Each row is a point. Examples show where two turns around zero, p and q, send a point. Write where each new point lands after one turn and then the other. Backwards means that the second turn is done in reverse. Each puzzle has new turns, and all numbers are rounded.

Turn p:
[-46 -26] => [-46 -25]
[ 19 -16] => [ 19 -16]
[27 42] => [28 42]
Turn q:
[31 12] => [-1 33]
[-46  28] => [-42 -34]
[ 15 -40] => [43  1]
Where do these land?
p, then q backwards: [13 47] => [49  3]
p, then q: [ -8 -66] => [ 59 -31]
q, then p: [-23   4] => [-12 -20]
q, then p backwards: [17 15] => [-9 21]

Turn p:
[-11   0   1  38] => [-1 26 27 12]
[ 0 37 21 12] => [ -3  39 -11 -18]
[-21 -29  62  37] => [64 39 15 25]
[ 34  -3 -28 -25] => [-30 -31 -25   9]
[ -1  -4 -56 -62] => [-31 -72  -8 -29]
Turn q:
[-40  24 -55 -29] => [-65 -33  14  24]
[ 16 -40  46  50] => [ 70  31  21 -14]
[-43 -42   6 -46] => [ -1 -63  26 -33]
[14  0 41  1] => [ 21  17 -13 -31]
[-8  5 28  8] => [  5  17   7 -24]
[ 24  45 -34  -1] => [-35  18 -32  34]
[ 38   9 -31  15] => [  5  12 -25  44]
Where do these land?
p, then q backwards: [-21  44 -30  33] => [-48  39  17  15]
q, then p: [ 14 -38  14  59] => [-19  42 -51  25]
p, then q backwards: [ 23 -18 -10 -14] => [ 11  -5 -25 -19]
p, then q: [-44  26  -7 -63] => [  4 -72 -33 -18]
p, then q: [ 27 -13  34 -16] => [ 3  3 -9 47]
